Each row is a point. To make a cloud, some directions were put in groups of two or more. Within a group, all points are equally far from the middle, so they leave a hole (a ring in 2 directions, a hollow ball in 3). The other directions are filled evenly. Then the cloud was stretched, turned, moved and blurred a little. How many holes are there, and how many directions does each take, smallest first?

Cloud, 15 rows:
|  13 |  23 |
|  52 |  32 |
| -18 |  65 |
|   3 | -33 |
|  49 | -45 |
| -24 |  -5 |
|  36 | -51 |
| -34 | -30 |
|  79 |  15 |
| -35 |  30 |
|  30 |  42 |
| -14 |  17 |
| -13 |  -2 |
|  -9 | -54 |
| -45 |  29 |
Holes: 0

Cloud, 22 rows:
|  42 | -78 |  32 |
|  54 |  35 |   1 |
| -28 | -70 | -52 |
| -10 | -65 | -25 |
| -57 | -52 |   6 |
| -36 | -23 |  -9 |
| -22 |  18 | -18 |
|  -4 | -67 | -28 |
|  24 | -38 |  39 |
| -29 | -12 |  -3 |
|   7 | -34 | -26 |
|  -9 |  28 | -32 |
| -18 |  33 | -22 |
|  -2 | -16 |  25 |
| -18 | -71 |   2 |
|  40 |   9 |  25 |
|  17 | -25 | -19 |
|   5 | -38 | -30 |
|  18 |  32 | -21 |
|  18 | -71 |  30 |
|   5 | -74 |  18 |
|  62 | -61 |  15 |
Holes: 0

Cloud (28 x 4):
| -86 |  41 | -33 |  -7 |
|   5 |  54 | -37 |   1 |
|  -6 | -49 | -13 |  44 |
|   8 |   2 |  27 |  37 |
| -20 |  18 |  47 |  25 |
|  12 |  24 |  14 |  50 |
| -19 |  34 |  18 | -61 |
| -47 | -66 | -52 |  10 |
| -34 |  11 | -49 | -12 |
| -19 |  56 |  25 | -43 |
| -30 |   6 | -68 |  -4 |
| -17 |  -3 |  64 |  22 |
| -22 |  -6 | -39 | -57 |
|   0 | -25 |  30 | -48 |
|  -4 | -19 | -69 |  -2 |
| -71 |   3 | -13 |   7 |
|  -7 |  36 |  15 |  10 |
| -61 | -20 | -26 |  26 |
| -14 |  50 |   0 | -30 |
| -41 | -18 |  -4 |  70 |
|   8 |  28 |   5 |  69 |
|  -4 |  -5 |   4 | -13 |
| -12 |  32 |  28 |  -5 |
|   9 |  14 |  64 | -11 |
|  49 |  94 | -14 | -28 |
| -18 |   1 | -92 |  28 |
| -28 |  -5 | -23 |  59 |
|  18 |  21 |  60 |   1 |
Holes: 0

Cloud (49 x 6):
|  28 | -29 |  14 |  33 |  -3 |   2 |
| -50 | -38 |  95 | -24 |   5 |  15 |
|  33 |  15 | -32 | -14 |   8 |   7 |
|   5 | -18 |   5 | -16 |  -5 |  -8 |
| -48 |  -1 | -19 |   7 | -20 | -48 |
|  28 |  -7 |  26 | -14 | -15 |  36 |
|  11 |  -6 |  11 |  15 | -43 |  33 |
|  15 |  13 | -15 |  -5 |  40 | -68 |
|   4 | -43 |  56 |  19 |  38 |  18 |
|  13 |  25 |  20 |  -6 |  59 | -23 |
|  36 | -14 |  51 |  -6 |  55 |   7 |
|  28 | -23 |  16 | -15 |  -4 | -10 |
| -45 | -12 |  26 |  -2 | -45 |  22 |
| -14 |  22 |  13 |   5 |  15 | -14 |
|   0 | -26 | -10 | -44 | -16 |  -6 |
|  22 | -21 |  36 |  11 |   2 |  20 |
|  34 |  -8 |  22 |  40 |  51 |  -7 |
| -14 | -46 |  33 |  15 |   3 |  39 |
| -28 | -22 |  22 |  25 |  16 |  51 |
| -10 | -32 |  46 |  34 |   9 |  38 |
|   2 | -37 |  46 | -22 |  17 |  17 |
| -29 |  25 |  12 |  25 |  14 |  -4 |
| -20 |  36 | -49 | -21 | -22 | -21 |
| -13 |  -9 |  47 |  34 |  14 | -37 |
|  26 |  30 |   4 |  34 |  43 |  18 |
| -27 |  15 | -33 |   8 |  -4 |  -4 |
|  30 |  -6 |  65 |   8 |  14 |  89 |
| -15 |  -5 |   3 |  29 |  20 | -61 |
|   7 |   9 | -32 |   7 | -34 |  15 |
| -23 | -15 |  47 | -33 |  -9 | -35 |
|   0 | -39 |  21 |  -1 |  11 |  -3 |
|   8 | -19 |  42 |  12 |   3 |  95 |
|  35 | -16 |  34 |  23 |  45 |   5 |
| -52 | -20 |  -3 | -20 |  -4 |  25 |
|  -2 | -16 |  19 | -40 | -47 |  21 |
| -33 | -13 |  18 |  20 |  33 |  42 |
| -15 |   2 | -16 |  46 | -23 |  14 |
|  26 | -10 |  12 |  26 |  11 | -41 |
|  56 |   6 |  -2 |  21 |  36 | -25 |
| -19 |  -1 |  39 |  27 |  23 | -15 |
|  -9 | -42 |  11 |   9 |  -4 |  -4 |
|  16 |   5 |   8 |  86 |  25 |  45 |
| -11 |   0 |  -9 |  66 | -32 |  41 |
| -28 |  17 |   3 |   2 |   1 |  -3 |
|  22 |   9 | -27 |   6 | -28 | -20 |
|  37 | -22 |  41 | -17 |  46 |  11 |
| -24 |  11 |  25 |   6 |  51 |  -6 |
| -25 |  -2 |   4 | -37 |  -4 |  11 |
| -60 | -39 |  14 | -29 | -28 | -20 |
Holes: 0
